Rows are points. The last column is the point's height on a tilted bowl or saddle (a function of degree 2), plus a little noise. Count its main directions that bend up, bend down and stay straight.

Points, 15 rows:
[[-55.3 -29.3   0.2 -31.9]
 [-15.4  -0.2  -8.0 -10.8]
 [  1.7  10.5   7.5  -2.6]
 [-17.8 -36.4  -4.9 -20.7]
 [ -7.6  14.3  -2.9  -2.6]
 [  0.0 -16.4 -12.9 -15.6]
 [-33.3 -13.7 -32.4 -42.6]
 [  5.2 -17.3  -5.2 -10.9]
 [  1.8 -26.3   8.5  -2.9]
 [ 12.3  11.4 -13.3  -2.1]
 [-17.3   8.8 -31.2 -14.9]
 [-11.4 -22.6 -32.7 -35.6]
 [-10.8 -15.5  -2.6 -11.7]
 [  9.1  27.2 -12.3   3.5]
 [-20.9 -12.4  28.6   9.6]]
Directions: 1 up, 1 down, 1 straight

Points, 25 rows:
[[ 19.2 -43.7 -44.5   0.5  42.4]
 [  4.7 -10.7  21.4 -19.6   6.3]
 [  4.3 -10.0   1.4 -41.2   3.7]
 [ 13.1  15.3  -1.5   8.5   0.5]
 [ 17.5 -38.0  35.4 -27.8  43.8]
 [  2.7 -15.7 -12.5 -16.2  -1.9]
 [ 14.7  25.8  31.9  12.3  27.0]
 [  1.7  34.6  -5.9  -7.0  14.8]
 [-12.8  -7.9   5.0   6.9 -10.9]
 [  1.5  23.5  -0.7 -32.9   7.0]
 [-22.0  17.6  16.6 -15.3  -0.6]
 [ 17.9   4.9  -0.7   8.5  -2.4]
 [-17.0   2.0   4.1  -7.0 -10.6]
 [ 20.4 -19.0   2.5  -5.5   6.7]
 [ -8.2 -10.6  23.0 -15.8  -1.6]
 [ 33.8  -3.3 -13.7 -11.3  24.4]
 [ 30.5 -32.1  33.8 -20.3  48.6]
 [-41.3 -14.0   9.7 -13.1 -13.8]
 [-27.3  12.1   3.2   8.6   0.1]
 [-23.0  -6.8   2.4 -17.3 -16.2]
 [  1.9   6.0  40.2 -19.0  24.0]
 [-25.9  -7.4   0.7  45.3   0.0]
 [-16.8   2.4  -8.3   0.6 -10.5]
 [  7.6  -0.6 -12.0  -9.2  -1.4]
 [ -4.0  13.4 -16.5 -24.4  -2.8]]
Directions: 3 up, 1 down, 0 straight

Points, 48 rows:
[[ -6.6 -18.0  12.2   9.3  26.3 -42.8 -24.8]
 [-24.0  12.0 -35.8  12.8  12.4  -3.0 -10.5]
 [  4.1 -20.4  -4.4   4.5 -10.2  -5.5 -11.7]
 [ -2.6   9.2  -2.0  -3.0   7.0 -33.6 -12.0]
 [ -1.3  -4.5  16.4 -19.5 -36.5  18.8 -35.8]
 [ 24.1  17.6  17.4  16.7 -22.9 -26.5  -7.7]
 [  6.0  -9.3  -2.3  13.2   9.4 -40.4 -11.4]
 [  3.2 -12.9 -26.1  15.8   9.7 -29.1  -2.7]
 [-37.8  -6.7   4.7   1.9  -6.1  13.3 -19.1]
 [ 34.8   9.3  -9.2  25.2  11.4 -17.4  -3.1]
 [  2.5 -12.6 -26.5   5.6  -3.5  -6.5  -3.5]
 [  8.4  11.9  20.4 -12.6  -5.3  21.7 -13.0]
 [-16.0  -9.9  -0.3  -4.1 -11.3 -18.2 -15.0]
 [-19.7 -19.1  19.9  -7.7 -26.4 -25.7 -29.5]
 [ -7.0  -3.4  15.1   1.8  49.3  -7.4 -28.6]
 [ 20.5   4.5 -13.4  -9.6   2.7 -10.8  -5.3]
 [ 41.6   1.9  35.4   6.3  31.5  14.5 -30.2]
 [ 35.5 -13.9   4.5   8.8  23.8   3.5 -21.5]
 [ 19.9  -1.0 -14.9 -30.4  16.0  19.5 -19.9]
 [ 18.3  12.7 -13.8  18.5  -5.3 -18.9   1.9]
 [ -2.3  26.8  34.6 -45.6   2.2  23.2 -37.2]
 [-14.9 -11.4   3.2  16.6  11.9  18.0 -10.2]
 [-15.2 -23.6  50.7  10.4  13.2  -4.1 -23.0]
 [ 19.5 -22.3 -12.2   7.5   6.2  16.1 -14.9]
 [-12.8  13.5 -12.7  14.0   4.3  17.7  -8.2]
 [ -5.9 -10.2  12.4  -3.5  30.1  19.1 -19.5]
 [ 11.4  47.7  17.0 -16.6 -26.5  61.0 -34.8]
 [ 39.4 -17.2  10.2   1.4 -12.0 -14.5 -27.2]
 [-21.3   9.8  -6.4   9.5 -26.0 -37.2 -19.4]
 [ 11.3   0.7  25.1   3.1  38.9  13.2 -21.7]
 [ 11.6  -8.4  37.0 -10.3  17.3  -1.8 -23.6]
 [ 24.6  28.5 -39.3  15.5  -3.2  29.4  -5.4]
 [-29.2   2.2  18.2  -0.6 -17.1 -11.6 -18.4]
 [ -3.6  -5.7  35.5   2.4 -29.7   6.5 -19.7]
 [ -7.5  -6.1  -5.2  39.1  -3.9  45.0 -25.7]
 [  0.2   7.2 -31.7 -22.8  -3.7 -22.1 -15.4]
 [ 17.5  14.5 -14.3 -31.0   5.0  35.6 -21.3]
 [-23.1   4.5   5.9  -1.3 -13.0  12.3 -15.4]
 [ 18.4  -9.9 -26.3  -4.0  -9.5 -30.6  -9.7]
 [ -9.7  -2.7 -13.0   3.0  -1.1  12.1  -7.2]
 [ -7.3 -16.0 -15.5 -16.8  -2.1  13.2 -19.6]
 [ -5.1   4.7  54.3  -1.2  19.2  22.1 -20.5]
 [ 14.3  14.5 -23.7   5.0  -1.7 -10.1   2.2]
 [-18.8   6.5  10.7   8.1   5.5  -4.7  -8.2]
 [ 37.3   5.8  -4.4   1.8  16.5 -42.2 -14.7]
 [  9.7   8.3  14.1  11.8  25.7 -28.1 -14.1]
 [ 39.0  -5.9  13.6 -23.5   0.8  23.0 -30.4]
 [  7.5  -1.8  -8.6 -11.2   9.6  -3.5  -8.9]]
Directions: 0 up, 4 down, 2 straight
